Every row gives one point. To make a cloud, some directions were put in groups of two or more. Within a group, all points are equally far from the middle, so they leave a hole (a ring in 2 directions, a hollow ball in 3). The other directions are filled evenly. Then the cloud was stretched, turned, moved and blurred a little. How many holes are there, and how many directions does each take, smallest first?

Cloud:
[[-3.4  4.6]
 [ 3.0 -1.2]
 [-6.4  1.4]
 [-0.7  4.7]
 [-2.8  4.7]
 [-6.5  0.1]
 [-1.7 -5.0]
 [-2.4  4.8]
 [ 1.3 -3.9]
 [-6.3 -1.6]
 [ 0.1  4.5]
 [ 2.9  1.3]
 [ 3.1  0.0]]
Holes: 1 (2)

Cloud:
[[ 5.4 -3.3]
 [ 1.0  2.8]
 [ 5.5  0.1]
 [ 6.0 -2.0]
 [ 5.9 -1.5]
 [ 5.7 -2.8]
 [-0.5 -5.3]
 [-1.0 -5.1]
 [-4.7 -1.4]
 [-4.7 -0.5]
 [ 2.0  2.6]
 [ 3.0  2.2]
 [-3.3  1.7]]
Holes: 1 (2)

Cloud, 22 rows:
[[-1.0  3.4 -5.5]
 [-2.6  4.1  3.9]
 [ 8.9  2.8 -1.4]
 [ 7.3  2.1  0.0]
 [ 6.3  1.7 -2.8]
 [-1.7 -5.5  2.0]
 [ 0.2  4.7  5.4]
 [ 3.9  5.5  0.0]
 [ 4.3  0.7  6.7]
 [ 1.6  0.7  5.1]
 [ 3.3  0.2  3.6]
 [-1.9  3.4  5.5]
 [-2.0 -1.7  0.1]
 [-1.7  5.8  1.1]
 [-1.5  3.2 -0.9]
 [-0.2 -2.4 -1.5]
 [ 1.8  2.1 -2.5]
 [-3.5 -1.8  2.8]
 [ 3.8  0.6 -4.8]
 [ 2.9  0.4  1.2]
 [ 8.0  1.7 -1.8]
 [ 2.3  7.0 -0.6]]
Holes: 0

Cloud:
[[ 0.7  3.4  4.9 -5.8]
 [-2.8 -4.3 -4.5 -2.7]
 [ 2.1  6.4 -4.6  0.5]
 [-3.5  2.3  2.9 -4.2]
 [-1.4 -3.3 -8.1 -2.7]
 [-3.7  1.0  1.3  2.6]
 [ 3.8  0.3 -4.3 -0.8]
 [-7.2 -7.0  2.6 -0.1]
 [ 4.4 -3.3  0.1 -3.0]
 [-5.0 -0.1 -5.9 -7.3]
 [ 4.9  4.5  5.5 -2.0]
 [ 1.6  0.1  0.1  5.2]
 [-0.1 -3.9  0.7 -1.2]
 [-3.0 -0.8  2.5 -2.5]
 [ 2.8 -3.2  0.2 -6.2]
 [-0.4 -1.5 -5.5  1.8]
 [ 1.3 -1.9 -0.7 -1.1]
 [-4.3 -3.4  0.1  4.2]
 [ 3.1 -0.9 -1.8  7.4]
 [ 0.8 -2.5  6.2 -0.4]
 [-2.9  2.8 -1.8 -6.2]
 [-4.1 -0.4  6.6  1.7]
 [-5.3 -0.4  2.7 -4.6]
 [ 2.1  0.8 -6.5 -4.4]
 [-2.3 -4.4  1.4 -0.3]
 [-1.8 -4.9  0.9 -6.5]
 [-3.1 -0.8 -1.1  0.4]]
Holes: 0

Cloud (27 x 4):
[[-1.4  0.8 -0.6 -7.6]
 [ 5.4  2.3 -1.4  3.3]
 [ 1.6  0.1 -6.3 -0.1]
 [ 1.6  1.0 -6.3 -1.8]
 [ 6.3  2.7  0.2  0.5]
 [ 3.0  5.6 -3.2  0.3]
 [ 2.7  2.1 -5.7  2.4]
 [ 1.7 -0.2 -3.1 -6.0]
 [ 1.4 -4.9  1.6 -0.4]
 [-8.3  1.7 -0.9  1.6]
 [ 2.4  4.0 -5.4  0.1]
 [ 3.7 -0.6  1.3  4.0]
 [-2.3  2.6  5.6 -3.5]
 [ 5.4  4.4  0.3 -0.5]
 [-0.6 -3.2 -5.2  0.9]
 [ 2.1  0.8 -3.1  5.4]
 [-6.0 -1.6  4.8 -4.5]
 [ 1.9 -1.2  2.2  4.4]
 [-7.3 -0.1  0.2 -5.2]
 [-5.4  3.9 -2.5 -3.4]
 [-0.9 -4.3 -4.1  0.2]
 [-7.3 -3.5 -1.5  0.4]
 [-5.9 -5.1  0.1 -0.9]
 [-4.8  3.5  4.1  1.9]
 [ 5.7  4.1 -0.9  1.0]
 [-3.0 -3.1 -4.3  2.4]
 [-5.5 -0.1 -1.4  4.8]]
Holes: 2 (2, 2)

Cloud:
[[ -0.4  -1.0   4.6  -2.9   4.1  -3.3]
 [  0.1  -3.6  -4.4  -0.7 -10.0   1.7]
 [  6.7  -1.8   3.3   3.5  -3.6   6.2]
 [  3.3   2.5   4.0   0.0   0.2   5.0]
 [ -5.2  -2.6  -1.2  -3.7   1.1   1.7]
 [ -1.2  -4.0   2.0  -4.2  -5.9   6.4]
 [ -1.5  -3.0  -3.2  -0.7   1.0  -0.6]
 [  2.0  -3.4   0.1  -4.0  -5.6   3.1]
 [  1.1  -1.2   0.6  -6.5  -5.7   1.0]
 [ -4.9   0.4   1.4   5.5  -2.8   2.5]
 [ -3.2  -1.4   0.6  -5.6   3.1  -0.9]
 [ -5.0   3.6  -1.2   0.0  -1.2  -6.2]
 [  0.9   0.8   3.7  -3.4   1.5   3.9]
 [ -1.7   3.6   3.3   4.5   1.1   2.7]
 [ -0.9  -2.5   6.6  -2.2  -8.8   0.4]
 [  2.5   1.6   0.5  -5.4   0.4   6.5]
 [ -0.6  -1.1  -1.7   6.3  -5.1   1.1]
 [  4.3   0.5   3.9  -2.4  -8.0   1.1]
 [ -1.8  -0.2  -3.7   0.9   0.5  -6.2]
 [ -2.0   4.3  -1.3   3.1  -2.2   3.9]
 [  3.2   0.5  -2.4  -7.4  -5.5  -0.3]
 [  1.0   5.3   4.5   0.0   3.7   2.6]
 [ -1.1   3.2  -4.8   1.7   3.3   2.9]
 [  3.7   2.2   1.6   5.8  -5.3   3.3]
 [ -2.5   2.3   2.2   5.7  -0.5   3.9]
 [  6.7  -1.8   1.8   1.2   0.7   5.6]
 [  6.8  -1.4  -4.5  -2.4   1.2  -3.0]
 [  4.8   2.6   2.6  -2.0   1.4   3.6]
 [  7.4  -2.4  -0.9  -1.9  -0.3  -2.4]
 [ -0.7   6.3   1.2   3.4   3.1   1.7]
 [  3.1  -3.3   4.8   4.2   3.7   4.9]
 [  3.2  -0.4  -0.5  -3.9   1.9   3.9]
 [ -4.3  -0.8  -2.1   2.8   1.7  -4.2]
 [  3.0  -0.3   4.0  -0.6   4.2  -0.9]
 [ -3.1   2.7   3.6   5.6   3.0   1.3]
 [ -2.8   5.6   3.0   2.6   2.8  -3.9]
 [ -0.6  -4.2  -3.5  -1.7  -7.7   1.7]
 [  4.9  -0.1   4.0   2.2  -4.7   3.6]
 [  0.9  -1.8  -5.6   0.1  -1.8   8.6]
 [ -1.2  -5.0  -0.4  -3.6  -6.2   3.6]
 [ -2.3   4.5   5.4  -1.3  -7.5   0.8]
 [  2.2  -1.3   4.7  -1.1  -6.9   4.7]
 [  2.3  -1.4  -5.9  -0.3  -3.1   2.9]
 [ -2.6   2.2  -4.4  -1.1  -3.3   1.5]
 [ -2.7   4.8   6.3  -5.6  -4.6   0.0]
 [ -2.5   0.2   6.3   4.7  -0.1   5.1]
 [ -0.4  -2.2   6.3   1.7   3.4   2.0]
 [  2.3   6.3  -0.4   3.7  -1.5   7.6]
 [ -5.3   0.8  -2.2  -0.1  -0.9  -4.8]
 [  4.1   2.9   3.5   0.1   2.9   4.1]]
Holes: 1 (2)

Cloud:
[[ -5.7  -1.5  -2.6  -0.1  -0.2  -1.2]
 [ -5.8   1.4  -0.2   2.3   9.4   3.9]
 [ -0.7   2.5  -0.6   2.9  -1.3   6.8]
 [ -5.1   4.6  -6.3   4.0   4.5   3.8]
 [  9.0  -2.9   3.0  -2.4  -1.6   1.0]
 [  0.9  -0.2   5.1  -2.8   1.3   4.4]
 [  2.4  -6.5   0.2   2.0   1.6  -1.1]
 [  1.3  -6.0   5.2   0.0  -5.5  -3.4]
 [ -3.2   0.6  -4.3  -2.9  -2.1   4.4]
 [ -2.3   0.0   0.8   2.6   1.4   3.8]
 [ -6.7   0.9  -1.6   3.0   2.4   3.4]
 [  2.1   2.1  -6.0   3.6  -0.6  -0.8]
 [  1.6  -9.0   9.2   0.3   1.4   1.4]
 [ -5.4  -4.6   7.4  -2.1   2.7   2.4]
 [ -1.5  -1.6   0.0  -4.1   1.8   1.7]
 [ -5.0  -2.4   0.1   3.9  -2.0   1.9]
 [  1.3  -1.4  -1.4   3.0   7.3   3.7]
 [  1.7  -0.9   5.8  -0.2   1.3  -1.7]
 [  4.0  -3.2   6.0  -0.1  -5.8  -0.7]
 [ -3.2   1.1  -3.4  -2.1   2.2  -2.2]
 [ -2.7  -5.1  -0.1   0.2   0.7   5.5]
 [ -1.8   5.4   3.9  -2.8   3.8   0.1]
 [ -4.6  -0.5  -3.8  -0.7   0.5   0.2]
 [  1.5  -6.7   1.3  -3.7  -1.4  -3.0]
 [ -4.5   1.1  -1.5  -2.4   2.0   4.6]
 [ -2.5   0.0  -2.3   1.0   1.1   3.2]
 [ -3.0  -1.8   4.4  -0.5   1.1  -3.3]
 [  1.6   0.2   2.3  -0.1  -2.0  -1.3]
 [  3.8  -3.4  -1.5   2.3   0.8   2.8]
 [ -1.4  -3.4  -3.0   5.0   0.0  -1.5]
 [  0.6  -5.6  -1.8   0.5   0.7   1.8]
 [ -2.1  -5.2   2.2   2.0  -7.3   5.4]
 [  3.9  -0.7   1.1   7.7   1.7   0.8]
 [ -1.2   4.2  -3.0  -1.6  -0.5  -7.2]
 [ -4.0   1.8  -2.9   1.1   3.2  -7.7]
 [-10.2  -2.0  -1.5   3.9   4.1   0.3]
 [ -3.8  -1.5  -6.4   2.1   1.3  -7.5]
 [  0.4   5.1  -2.9   4.6   8.6   6.7]
 [ -1.3  -2.6  -2.6  -3.7  -4.5   1.4]
 [  5.9  -3.7  -3.0   3.0   4.5  -4.7]
 [  0.9  -7.4   3.2  -1.9  -4.0  -3.8]
 [  3.8  -3.9  -1.2   4.0   4.0  -1.2]
 [ -1.8  -4.7   0.9  -0.3  -3.9  -0.1]
 [  6.7  -0.3   1.5  -0.8  -3.3  -6.5]
 [  1.3  -8.8   8.8  -1.0  -0.6  -0.2]
 [  1.1  -6.6  -0.7   0.5   3.1  -6.6]
 [  6.8  -1.1   3.9  -1.2  -0.2  -2.6]
 [  3.8   3.1   1.6  -0.7  -0.5  -5.9]
 [  1.3  -5.8  -3.1   2.8   6.6   1.9]
 [ -1.4   3.4  -0.2  -1.3   2.9  -1.1]
 [ -0.1  -2.9   4.3  -0.1  -2.5   5.9]]
Holes: 0
